Every row gives one point. Examples show where two turns around zero, p and q, send a point. Where does a point land after both, in the order given? Backwards means that the second turn is done in reverse. Each puzzle has new turns, and all numbers are rounded.

Turn p:
7	-13	-39 => 26	-26	-19
8	16	-2 => 10	15	-3
-37	52	-12 => -16	38	-50
46	14	23 => 26	28	37
0	-23	31 => -21	-9	31
-24	-46	-3 => -23	-46	2
Turn q:
-14	-28	-8 => -11	9	29
-1	-12	-47 => -30	-30	23
25	-8	8 => 25	-10	6
-10	48	47 => 16	31	-58
Where do these land?
q, then p: -33	-13	9 => -15	31	-14
q, then p: 30	51	-9 => 28	-51	-16
q, then p: -27	-22	17 => -9	38	-4
p, then q: 63	31	6 => 49	-23	-45
q, then p backwards: -15	-22	-14 => 2	-8	29
p, then q: -16	-26	-9 => -6	9	30

Turn p:
-13	-35	-10	-13 => 0	9	39	-8
-8	5	-34	20 => -39	6	-3	-9
-15	-6	83	-8 => 57	-52	11	33
23	-11	-29	12 => -14	14	-5	-35
13	47	-9	-11 => -3	22	-42	19
Turn q:
15	-10	52	30 => -14	-50	3	-36
37	17	-29	-26 => 36	14	-38	16
-26	36	2	-47 => 39	5	34	38
8	-35	25	-8 => 7	-1	9	-43
6	32	-27	-18 => 21	10	-14	37
-10	-13	-25	20 => -29	20	-8	3
-29	-28	3	47 => -58	1	14	-17
Where do these land?
p, then q backwards: 9	-15	-19	14 => -2	-26	9	10
p, then q: -25	11	-1	-37 => -23	-36	-11	12
q, then p: 8	-44	-30	29 => -26	31	2	45
p, then q: 33	-27	-30	-22 => 47	-16	6	26
q, then p backwards: -34	61	11	-36 => -49	-8	48	-39
p, then q backwards: 3	-10	34	19 => 17	16	33	-2
q, then p: 6	23	34	32 => 0	-11	48	-18

Turn p:
-6	-21	2	-11	46	-15 => -1	-38	36	-4	8	11
6	14	24	-37	20	-8 => 2	-21	20	18	-38	5
-21	-13	6	20	-54	14 => -26	25	-50	-11	9	9
10	16	20	6	50	6 => -2	-5	48	32	4	-1
-37	34	-26	12	-59	-11 => -19	49	-33	-46	-20	-25
4	-20	-42	11	-47	41 => 29	37	-48	-22	26	23
44	-10	16	-1	43	-26 => 17	-46	26	34	10	-22
Turn q:
51	-36	15	25	-41	45 => 28	-16	5	-12	-82	23
10	-7	-3	29	52	39 => 42	46	-24	-26	-3	10
7	-4	57	-37	7	-51 => -21	-19	57	-2	39	42
-47	41	-21	17	-9	-17 => -6	-16	-15	2	34	-58
-14	-21	-22	-24	11	15 => -2	15	-24	32	2	14
-5	2	36	-11	-47	-2 => 6	-42	37	18	-12	-2
-9	20	-13	-10	2	18 => 3	18	-1	17	0	-22
13	-29	-23	24	-14	-31 => -27	-26	-30	-25	-12	14
-7	33	-27	-13	40	-17 => -24	40	-7	-5	36	-19
Where do these land?
p, then q: 45	15	-16	-12	-25	-15 => -47	-6	-4	-27	-23	2
p, then q backwards: 17	34	2	35	-32	-35 => -17	47	-46	12	-6	12
q, then p backwards: -1	-37	28	10	62	20 => 3	-22	-46	-10	-8	61
p, then q: 5	10	28	7	-42	-13 => -24	-19	-33	0	8	-29
q, then p backwards: -24	-13	-28	6	-24	16 => 30	-4	22	-8	-27	-14
q, then p backwards: -32	21	-18	-9	-7	42 => 50	29	7	14	-13	-1
p, then q backwards: -8	-29	3	-37	68	-14 => 9	-16	67	-4	-40	-25

Turn p:
-12	-10	17	46	27	-17	-5	-9 => 13	-7	-32	6	-25	32	29	3
-10	56	22	51	-5	6	-9	14 => -41	-38	-20	-17	-10	31	20	-38
47	-29	-1	-10	-20	35	-23	-28 => -15	23	-40	18	30	-32	-29	25
-39	5	-11	-49	5	-21	9	16 => 18	-1	64	-13	-4	8	-9	11
57	-17	-25	-5	-41	-5	10	-54 => 27	-15	-40	31	31	-53	-40	0
-27	7	-28	-52	36	18	20	12 => 17	22	49	-52	4	-15	5	16
-37	-16	-1	-45	-7	12	40	8 => 29	32	49	-14	26	11	-11	-10
15	15	0	65	1	7	-18	49 => -48	1	-29	7	-46	3	26	-37
-34	2	13	39	11	-27	-37	7 => -10	-19	-11	7	-45	48	7	9
40	-14	14	-41	-5	-8	13	-16 => 11	1	10	27	41	-33	3	22
Turn q:
-28	31	18	-10	-5	-3	-11	51 => 18	-24	-44	6	20	-8	38	10
40	9	24	-27	17	0	-29	-49 => -4	-15	64	24	-3	40	9	1
9	-39	40	3	-18	-14	-18	37 => -29	-39	-15	2	-37	-20	16	29
5	-30	-41	-26	37	-44	-9	-14 => 15	42	43	2	-34	-30	26	-16
-34	33	-15	-39	-15	15	-19	-7 => 39	12	-21	-1	5	44	26	-7
-8	1	51	15	-17	39	-13	-49 => 3	-28	7	20	-1	52	-47	34
-9	-25	-27	4	30	16	63	-6 => 6	42	15	-48	19	-30	-30	13
39	5	-19	20	-51	-1	5	-5 => -53	2	-14	-2	-4	19	-13	-37
23	-39	-33	13	-18	15	-18	38 => -17	-22	-14	-37	-39	-22	-2	-36
1	13	-4	47	29	-34	62	-3 => -21	37	4	16	47	-54	-29	7
-37	41	5	-1	11	11	-14	6 => 43	-8	-22	17	27	11	8	1
Where do these land?
p, then q backwards: 2	-9	-21	16	41	11	-31	12 => -15	-44	1	-22	-23	-13	10	15
p, then q: -26	25	8	-20	23	-40	-31	-75 => -12	-47	11	-66	-45	-35	19	-2
p, then q: 26	1	-15	33	-28	22	33	7 => 8	43	25	31	-3	14	-14	-22
p, then q: -27	35	13	3	35	-63	-36	-8 => -34	-23	-28	-59	-36	-9	-14	35
p, then q: -41	35	37	-11	-14	6	-30	-39 => 47	-38	11	-49	-26	-4	-5	12
p, then q: -9	-24	11	6	-5	28	52	8 => 4	9	37	13	46	21	-8	-12
p, then q: 35	2	-27	-20	8	27	23	46 => -5	37	-2	51	23	3	25	25
p, then q: -5	-29	-24	-7	-33	-8	3	22 => -10	-19	-7	45	0	19	-9	-12
q, then p: 44	-37	19	0	-25	17	17	26 => 16	27	48	4	-2	34	-30	13

Turn p:
-34	1	-23	-8	-13	-30	21	-3	-37 => -12	-8	-16	-53	-2	0	34	-6	12
-25	-25	-15	14	31	33	-23	33	-41 => 20	30	-14	0	-17	-52	29	-31	-28
45	64	-43	10	17	-22	-9	27	-3 => -73	-26	34	15	14	1	4	-35	-30
51	-11	-17	-2	-18	41	41	-25	-7 => -24	60	-9	-3	12	41	-24	16	-21
-33	11	17	44	-24	10	-34	-18	10 => 9	6	1	15	2	-32	-15	-17	62
7	5	33	-31	-21	-21	-20	7	23 => 18	-45	-1	4	-14	16	-34	5	4
1	1	38	-8	9	19	40	-32	1 => 6	16	-13	-7	25	-1	-18	56	0
-46	-12	27	-15	11	1	-36	-28	39 => 50	-30	-26	34	10	-9	5	11	37
-8	-14	-49	13	-34	5	24	50	45 => 28	17	53	-17	19	41	11	-52	-2
43	-21	32	-17	42	-36	-4	-10	-29 => -21	-19	-8	13	-50	-5	8	53	-35
Turn q:
8	40	-29	10	9	4	-26	-15	-22 => -12	3	-18	-6	17	-12	0	-41	-38
-46	11	29	-11	-28	-24	-29	38	34 => -26	-38	54	-36	2	-16	-14	3	35
22	9	-3	-29	49	38	19	34	17 => -2	59	-18	-31	-27	-18	-20	29	-6
17	27	-27	38	-11	-47	-24	-39	14 => 14	-31	16	1	43	30	-8	-30	-51
22	2	-14	-11	-27	-16	33	-4	6 => 25	-1	-12	-4	37	6	13	24	5
-51	-1	-46	-12	24	26	-19	-40	-7 => -27	15	-13	51	13	-26	-49	-35	-1
-19	-26	37	40	43	24	24	-13	2 => -20	36	26	39	-44	33	9	10	-2
27	34	32	-15	-30	-53	7	-21	8 => 31	-13	14	-42	40	40	21	-20	17
-5	-49	-20	-25	-6	-17	23	41	-34 => -14	-30	-52	6	-11	-2	1	48	30
10	-49	8	-27	-8	29	-34	43	-7 => 15	-26	-17	-9	-58	-41	-9	18	21
16	2	33	41	-16	37	27	-24	-10 => 17	28	22	30	-12	6	57	-4	-10
Where do these land?
p, then q backwards: 44	31	-9	10	36	14	-24	40	-26 => -27	20	-35	48	16	33	-37	3	-2
q, then p backwards: -47	31	17	32	11	28	4	-15	-2 => 31	16	-39	51	13	4	-4	11	1
q, then p: -17	-13	-34	-18	50	-54	36	-20	-5 => 14	21	-16	45	26	-38	18	-60	-13
p, then q: -17	-6	-47	10	-38	3	25	-22	-12 => 4	55	8	-1	29	-21	-26	-9	12
p, then q: -6	11	18	32	-9	26	-52	26	30 => 30	-27	35	4	-6	43	1	-29	-31
q, then p: 5	14	15	18	31	25	-32	-8	-24 => -23	7	-32	-27	7	7	-11	2	38
q, then p: -20	-39	38	15	21	25	22	12	-34 => 15	20	35	-31	32	10	-21	-25	38
q, then p: -12	7	3	-54	-18	-44	-46	3	30 => 36	-28	-33	57	-30	30	0	10	-9
p, then q: 0	-17	-13	-23	-44	16	18	-28	39 => 20	42	5	-3	-22	-42	-15	-9	-32
p, then q: 45	46	-23	-30	-12	-33	36	7	-4 => -36	12	-11	33	-42	-29	-13	-16	50
p, then q backwards: 38	-36	32	37	-30	-38	-8	-23	17 => -27	-57	51	-4	30	5	11	13	25
p, then q: -13	-30	3	-29	2	33	20	26	-10 => 15	9	-51	-23	6	-3	16	-19	-11
